Each row of a before or after table is a point. The points were changed in one or more steps. Then noise was added and the rows were shuffled. The steps act on how far a point lies along the listed directions, d1 being the first. Name the steps. A step turns or swaps two directions, mirrors them in a line or flattens them onto one, adds a multiple of one to another, or multiplies one. Angles are multiples of 10 degrees, from the lower direction toward the higher: turns from -170 to 170, lines from 10 to 170 but not 90. Use the fewest steps. Two steps may share a direction if one is a turn and the other turns, adds or multiplies; they go together, in the order done. Otherwise the lowest direction goes first.
In the rows, 128 means zero.

Directions:
(1): [163 103]
(2): [153 163]
Before, 10 rows:
[[ 87 125]
 [145  86]
 [128 115]
 [ 88 126]
 [120 121]
 [154 105]
 [145 139]
 [110 105]
 [159 118]
 [124 138]]
After (10 x 2):
[[165 131]
 [127 146]
 [ 86  72]
 [ 63  92]
 [112 109]
 [154 102]
 [124  55]
 [117 102]
 [ 66  96]
 [163 165]]
Steps: multiply d2 by 2.5

Directions:
(1): [115 101  81  89 126  99]
(2): [110 110 170 137 131  73]
Before (9 x 6):
[[124 126 124 121 122 122]
 [167 187 148 153 116 196]
 [133 135 158 148 133 114]
 [154 135  79 120 131 174]
 [116 135 133 134 125 148]
 [129 130 149 148 123 129]
 [120 110 137 133 123  99]
 [140 146  87 113 125 156]
 [118 108 130 114 133  80]]
After:
[[115 140 127 132 123 150]
 [171 148  44 107 126 227]
 [125 127 175 152 132  99]
 [107  96 157 119 135  46]
 [112 103 157 138 125  71]
 [182 200 113 146 109 242]
 [151 162  59 107 123 196]
 [124 129 122 124 117 123]
 [129 131 158 152 127 114]]
Steps: multiply d2 by 2

Directions:
(1): [163 127 130 109 160  86  91 161 142 125 177 169]
(2): [154 163 178  85 102 120 132 140 179 136 103 103]
Before:
[[111 117 107 165 112 162 140 103 106 125 106 116]
 [121 104  94 142 161 109 116 130 103 143 153 155]
 [103 107 116 158 124 126 131 136 100 122 109 143]
 [127 114 120 151 143 115 121 136 114 130 158 151]
 [109 117 120 148  98 164 158  82 112 126  81 113]
 [120 128 118 129 147 135 116 130 115 123 141 135]
 [148 155 148  95 135 110 112 155 151 128 135 143]
 [166 153 147  93 119 118 109 142 167 139 128 134]
 [108 115  98 149 129 157 158  88  92 111 107 128]
 [186 144 173  90 117 105 107 182 188 141 161 133]
 [137 145 146 115 122 124 118 147 158 133 141 141]]
After, 11 rows:
[[133 123 118 121 143 105 119 139 132 147 142 144]
 [216 186 231  42  88  96 112 194 249 150 131 102]
 [125 136 127 120 148 132 118 135 124 123 138 136]
 [152 158 168  97 113 119 119 151 175 138 129 129]
 [165 178 185  65 121 104 116 163 186 134 121 125]
 [ 90  87  63 199 133 171 134  90  63 119 130 137]
 [ 78  71  57 200 130 175 155  65  50 113 111 143]
 [ 83  84  58 185 152 163 157  73  51 101 128 150]
 [182 173 175  72 104 113 112 150 194 143 113 122]
 [ 93  96 100 171 130 126 129 133  82 121 117 151]
 [138 130 138 134 129 112 123 141 137 134 149 141]]
Steps: add 1.5 times d1 to d2
